Each row of a before or after table is a point. One or more steps were done to the points. Then noise was added and the rows were shuffled. The steps act on how far a point lies along the listed directions, d1 being the first. Name the steps. A step turns or swaps two directions, mirrors them in a line or flattens them onto one, adds a multiple of one to another, or multiplies one. Angles are multiples of 10 degrees, from the lower direction toward the higher: turns from -170 to 170, lines from 10 to 170 but not 90. Use the fewest steps. Two steps may share a direction if one is a turn and the other turns, adds or multiplies; they go together, in the order done. Otherwise the lowest direction goes first.

Directions:
(1): [ 28 -47]
(2): [47 28]
Before (9 x 2):
[[ -3   8]
 [ 17   9]
 [-23  41]
 [-41 -13]
 [-42  28]
 [-60  -9]
 [ 32   9]
 [  2   3]
 [ -9  37]]
After (9 x 2):
[[ -4  -6]
 [-29  34]
 [ 23 -22]
 [-49  -4]
 [ 11 -14]
 [  1  -5]
 [-41 -25]
 [-49  34]
 [-24 -27]]
Steps: swap d1 and d2

Directions:
(1): [22 11  3 -5 47 42]
(2): [  2 -21  44  44  14  -9]
(3): [-60  24   2  11  10  14]
Before (11 x 6):
[[-15  16  -1  15   8   8]
 [ 14 -19   5  -2 -29 -31]
 [-19   1  10  14   2  15]
 [ 45  -1 -17 -29 -14  13]
 [-14   0  16  20  -2   7]
 [ 49 -15 -24 -19 -31 -19]
 [ 28 -37  41  19  20 -20]
 [ 21   1 -14 -16   2   8]
 [ -9  -5 -17  11   0  -1]
 [-11  19  -7  -8  12   9]
 [-11   2   9   9  10  13]]
After (11 x 6):
[[ -8  -8 -12  16   1  -2]
 [ -4   5  14  29  11   3]
 [  8  28 -42 -46 -16  26]
 [  6 -13  25  26  -3  -1]
 [-15  15   8   5  17   7]
 [  2  -8  18  15  11   9]
 [ 55 -34  14 -14   7 -22]
 [ 11  17 -60 -48 -37  -2]
 [ -4 -14  24  25   4   9]
 [  8  -7 -14 -20 -35 -25]
 [  3  14 -24 -23   1  15]]
Steps: turn d2 and d3 by -50 degrees; multiply d2 by 1.3

Directions:
(1): [ 10  29  31 -13 -60  -6  -7  -9 -36  23  27]
(2): [-53  25 -36 -36   4  -8  24  10  -3 -10  39]
(3): [ 16  16  -1 -12  -9  13 -42  36  60   9  27]
Before (12 x 11):
[[ 13   1  10   5  -4   1 -10  -3  -2   3  -3]
 [  8  -4   6  10  10   0   0   0  -6   4 -20]
 [-17  24  -2 -24 -22   2  -6   8   3   8  27]
 [  9 -12  -1   7  16   0  -3   1   9  -6  -7]
 [ 11 -10   1   9  -3   0  -1  -1   0   2 -16]
 [ 10   4  10  13  -7   2  -5   3   8   7  -9]
 [ 11  -5  14   3  -6   1  -6  -1  -1   7 -11]
 [  2  -4 -10   1  13   9  -7  15  25  -6   1]
 [ -2 -13  -8   6  17   2   6  -1  12  -7 -13]
 [  6  -3  -1   6  10  -5   1  -4   0  -3 -13]
 [ -4   0  -6 -10  11   5   5  -4  -1  -2   4]
 [  6 -12  -1   9  26  10  -4   5  15  -7 -17]]
After (12 x 11):
[[ 33  -8  26  28  -9   4 -14  -1   8  11 -27]
 [ 35 -20  17  26  -5   4 -13  -5   3   7 -33]
 [  3  -2 -11  -2  11  10 -13  21  34  -5   6]
 [  6 -12  -4   8  15   5  -3   4  23  -4 -13]
 [-60  41 -30 -49 -17  -7  19   9  -9  -1  53]
 [ 36 -18  31  21  -8   4 -15  -7  -2  12 -31]
 [ 20  -8   7  15  10  -3  -8  -4   4  -1 -19]
 [ 33 -14  21  25   8   5 -13  -3  -2   8 -37]
 [ 33 -11  23  20  -6   3 -17  -9  -4   7 -19]
 [ 30 -17  11  21  22  16 -21   8  27  -2 -26]
 [ 26 -18  10  17  14   4 -15   3  17  -3 -15]
 [-17   7 -15 -19  11   3  10   0   1  -4  14]]
Steps: add -0.5 times d1 to d3; multiply d2 by 3
